Every row gives one point. A path goes straight from each point to the next, and from the last back to the first. The post is the endless flat space through its rows: a point in 2 columns, a line in 3, a plane in 4, and so on, so that a path can go around it. Count how often the path circles the post. Going back the other way cancels.

Post (2 x 3):
0:  0.003  0.000  0.045
1:  0.015  0.007 -0.040
Path (8 x 3):
0:  0.046 -0.032  0.005
1:  0.007 -0.011 -0.042
2: -0.023 -0.016  0.000
3:  0.002 -0.037  0.053
4:  0.055 -0.005  0.052
5:  0.044  0.040  0.017
6:  0.029  0.044 -0.006
7:  0.067  0.035 -0.029
Times around: 0

Post (8 x 9):
0: -0.036  0.037  0.021  0.021  0.020  0.058 -0.006 -0.067 -0.038
1: -0.034 -0.041  0.056  0.011 -0.014  0.010 -0.100 -0.056  0.006
2:  0.025 -0.047 -0.010 -0.020  0.014 -0.043 -0.009 -0.024 -0.010
3: -0.042 -0.006 -0.005 -0.001  0.000  0.046 -0.043  0.106 -0.027
4:  0.016 -0.024 -0.019  0.017 -0.010  0.014 -0.011 -0.028  0.005
5:  0.010 -0.003 -0.035  0.015  0.023 -0.046  0.009  0.043  0.003
6: -0.046 -0.005  0.002 -0.065 -0.040 -0.038  0.063  0.026  0.024
7:  0.031 -0.028 -0.006  0.047 -0.001 -0.035  0.011 -0.030 -0.037
Path (27 x 9):
0: -0.035 -0.035  0.023 -0.015 -0.030  0.062  0.005 -0.027 -0.029
1:  0.031 -0.030  0.051  0.020  0.012  0.017 -0.013 -0.040 -0.003
2: -0.015 -0.014  0.032 -0.036 -0.015 -0.029 -0.010  0.042 -0.013
3:  0.013  0.029  0.007  0.058  0.035 -0.027 -0.049  0.001 -0.048
4: -0.016 -0.011  0.003  0.058 -0.014 -0.043 -0.010 -0.004 -0.049
5: -0.069  0.006 -0.023  0.039 -0.008  0.000  0.029 -0.018  0.008
6: -0.020 -0.022 -0.043  0.024  0.006 -0.027  0.044  0.022  0.022
7: -0.042  0.003 -0.028  0.044 -0.003 -0.014  0.007 -0.006 -0.053
8: -0.052  0.068  0.016  0.015  0.026 -0.079 -0.016  0.014 -0.047
9:  0.041 -0.006 -0.025  0.003 -0.004  0.021 -0.009 -0.001 -0.005
10:  0.018 -0.016  0.019 -0.013 -0.043  0.004 -0.010  0.023  0.048
11: -0.055  0.044  0.038 -0.020 -0.014 -0.043  0.050 -0.043 -0.024
12: -0.012 -0.044 -0.057 -0.013 -0.043 -0.006 -0.038  0.052 -0.013
13: -0.049 -0.005 -0.013  0.038  0.015 -0.025  0.002  0.027 -0.052
14: -0.007 -0.071 -0.029  0.050 -0.011 -0.015  0.013 -0.004  0.024
15:  0.013 -0.013  0.032  0.042  0.028  0.001  0.023  0.035 -0.046
16: -0.022  0.017  0.094 -0.005  0.013  0.032 -0.024 -0.036 -0.064
17:  0.001  0.031  0.015 -0.006 -0.021  0.046 -0.077 -0.015 -0.007
18: -0.004 -0.041 -0.038 -0.070 -0.061 -0.011  0.007  0.027 -0.037
19:  0.007  0.016 -0.046  0.028  0.032 -0.014  0.027 -0.046 -0.023
20: -0.046  0.024  0.002  0.028  0.028  0.009  0.036  0.007 -0.049
21: -0.023 -0.054  0.081  0.023 -0.029  0.003 -0.012  0.000 -0.003
22: -0.019 -0.029  0.021  0.068  0.063  0.008 -0.075 -0.013  0.028
23: -0.015 -0.025 -0.045  0.003  0.044 -0.046  0.030 -0.041 -0.020
24:  0.007 -0.026 -0.053  0.001  0.003  0.005 -0.023  0.002 -0.034
25: -0.028 -0.007 -0.013 -0.003  0.003 -0.019 -0.007  0.052 -0.039
26: -0.008 -0.024 -0.041  0.027  0.003 -0.004 -0.009  0.077 -0.014
Times around: 2

Post (17 x 18):
0:  0.010  0.018  0.039 -0.004 -0.039  0.014 -0.032 -0.050 -0.035  0.021  0.017 -0.010  0.010  0.032  0.014 -0.004 -0.003 -0.003
1:  0.028  0.034 -0.004  0.010 -0.026 -0.028 -0.001  0.052  0.025 -0.027 -0.027 -0.042 -0.002  0.030  0.016 -0.039 -0.006 -0.015
2: -0.020 -0.081  0.068 -0.059 -0.077  0.012 -0.008  0.024  0.023 -0.003  0.034  0.019  0.036 -0.042 -0.011  0.027 -0.061 -0.016
3:  0.007  0.037 -0.053 -0.005 -0.007 -0.012  0.006  0.023 -0.018  0.005 -0.025 -0.089 -0.065  0.006  0.028 -0.026  0.053 -0.031
4:  0.013  0.003 -0.014  0.011 -0.010  0.032 -0.024 -0.045 -0.009 -0.003  0.036  0.008 -0.001  0.028 -0.048 -0.012 -0.043  0.021
5: -0.001  0.030  0.010  0.028  0.013 -0.019  0.026  0.008  0.008 -0.008  0.029 -0.056  0.000 -0.023  0.035 -0.006 -0.036 -0.025
6:  0.058 -0.008  0.005 -0.063 -0.011  0.003  0.009 -0.028  0.007  0.013  0.023  0.010  0.005 -0.019  0.008 -0.004 -0.019  0.030
7: -0.008 -0.021  0.018 -0.018  0.006 -0.001 -0.025 -0.012  0.000 -0.007  0.034 -0.001 -0.009  0.065  0.040  0.010 -0.015  0.008
8: -0.011 -0.051  0.062 -0.002 -0.026 -0.032 -0.029  0.034  0.013  0.028  0.025  0.001  0.014 -0.032 -0.030 -0.008 -0.040  0.006
9:  0.031 -0.023  0.048 -0.007 -0.036  0.019  0.030 -0.044 -0.017  0.009  0.027  0.065 -0.040  0.032 -0.006 -0.002  0.006 -0.001
10:  0.014 -0.068  0.041 -0.044  0.006  0.012  0.018 -0.024  0.011  0.020  0.005 -0.024  0.066 -0.006 -0.033  0.014 -0.024 -0.051
11: -0.004  0.022 -0.039  0.046  0.026 -0.009 -0.024 -0.009  0.021 -0.031 -0.007 -0.045 -0.030 -0.010  0.052 -0.056  0.033 -0.043
12: -0.014  0.010 -0.032  0.010 -0.002  0.005  0.022  0.009 -0.038  0.013 -0.040 -0.073 -0.014  0.015  0.048 -0.054  0.043  0.017
13:  0.000  0.003 -0.005 -0.027 -0.028  0.007  0.024 -0.037  0.034  0.050  0.037  0.050 -0.015  0.039  0.006  0.019  0.024  0.003
14: -0.023  0.048 -0.037  0.012 -0.010 -0.059 -0.013 -0.030 -0.010  0.002 -0.071 -0.044 -0.020  0.029  0.013 -0.030 -0.011 -0.020
15:  0.012 -0.026  0.035 -0.036 -0.025 -0.029 -0.016  0.030 -0.037  0.012  0.024  0.036  0.050 -0.043 -0.018  0.019 -0.036 -0.022
16:  0.004  0.025  0.014 -0.009  0.019  0.053 -0.006 -0.020  0.001  0.012  0.000  0.058 -0.019  0.010  0.015  0.024 -0.009  0.026
Path (21 x 18):
0:  0.004 -0.056  0.061  0.002 -0.036  0.000  0.004 -0.017  0.023  0.001  0.055  0.025 -0.028  0.031  0.027  0.007 -0.013 -0.029
1:  0.009 -0.024 -0.037  0.041 -0.023 -0.029 -0.058  0.004  0.031 -0.006  0.051  0.055 -0.030  0.035 -0.034 -0.011 -0.005  0.000
2: -0.015 -0.042  0.034  0.031  0.004  0.004  0.031 -0.016  0.028  0.041 -0.033  0.076 -0.053 -0.068 -0.051  0.007  0.027 -0.024
3:  0.015 -0.024 -0.015 -0.039 -0.033 -0.013  0.032  0.005 -0.022  0.024 -0.002 -0.049 -0.017 -0.038  0.045  0.036 -0.012 -0.038
4:  0.018 -0.017 -0.031 -0.063 -0.025  0.059 -0.055 -0.026  0.002  0.013 -0.072 -0.026  0.030  0.082 -0.038 -0.068 -0.018  0.044
5:  0.020 -0.015  0.020 -0.017  0.014  0.069  0.050 -0.005 -0.023 -0.021  0.035 -0.042 -0.016  0.007  0.069 -0.055  0.028  0.028
6: -0.069 -0.009 -0.001  0.005 -0.012  0.015 -0.031 -0.023 -0.016  0.018 -0.047 -0.023  0.005 -0.021  0.037 -0.054  0.041  0.059
7:  0.016 -0.036  0.035  0.005 -0.051  0.003 -0.018 -0.031  0.019  0.015  0.079 -0.006 -0.003  0.025  0.015 -0.013 -0.007  0.017
8: -0.051  0.013  0.052  0.047 -0.006 -0.045 -0.049  0.040 -0.029  0.030  0.010  0.006 -0.001 -0.042  0.013  0.033 -0.036 -0.050
9:  0.032 -0.025  0.050 -0.053 -0.018  0.052 -0.029  0.036  0.041  0.025  0.056  0.049  0.010 -0.026  0.054 -0.010 -0.011  0.017
10: -0.042  0.016 -0.011 -0.002  0.004  0.013 -0.037 -0.053 -0.051  0.034 -0.006 -0.044  0.023 -0.023  0.000 -0.035 -0.030  0.034
11: -0.020 -0.050 -0.003  0.017 -0.012  0.039 -0.039 -0.110 -0.056  0.047  0.011 -0.051  0.054  0.052 -0.013 -0.033 -0.047 -0.011
12:  0.060  0.025 -0.092 -0.087 -0.038 -0.053  0.025 -0.035 -0.105  0.051 -0.063  0.003 -0.007 -0.061 -0.008  0.018 -0.021  0.058
13: -0.014  0.033  0.007  0.023  0.038  0.022  0.012 -0.007 -0.022 -0.027  0.010  0.024  0.010 -0.007  0.022  0.036  0.016 -0.018
14: -0.031  0.006 -0.015 -0.017 -0.035 -0.001  0.013 -0.019 -0.022 -0.013 -0.025 -0.010  0.022  0.032 -0.008 -0.014 -0.004 -0.030
15:  0.034 -0.002  0.002 -0.057  0.035 -0.060  0.009  0.015  0.018  0.011  0.020  0.016  0.004  0.030  0.022 -0.002 -0.026 -0.049
16:  0.040 -0.003 -0.029 -0.001  0.018  0.008  0.040 -0.023  0.036  0.012  0.048 -0.026  0.016 -0.015  0.039 -0.017 -0.003 -0.054
17:  0.000 -0.046  0.002 -0.025  0.030  0.041  0.005 -0.084  0.085 -0.009  0.011  0.018  0.010  0.086  0.030  0.050 -0.011 -0.040
18: -0.031 -0.063  0.094  0.040 -0.054 -0.017  0.031 -0.039 -0.017 -0.021  0.006  0.039  0.026  0.008  0.006 -0.004 -0.012 -0.027
19:  0.029 -0.037  0.018 -0.025  0.000 -0.004  0.025  0.013 -0.043 -0.071  0.038 -0.031 -0.009 -0.084  0.047 -0.019 -0.001 -0.089
20:  0.027 -0.001  0.016 -0.017 -0.022  0.064  0.087  0.027  0.024  0.035  0.070  0.009 -0.013 -0.006 -0.009  0.008  0.006 -0.066
Times around: 1
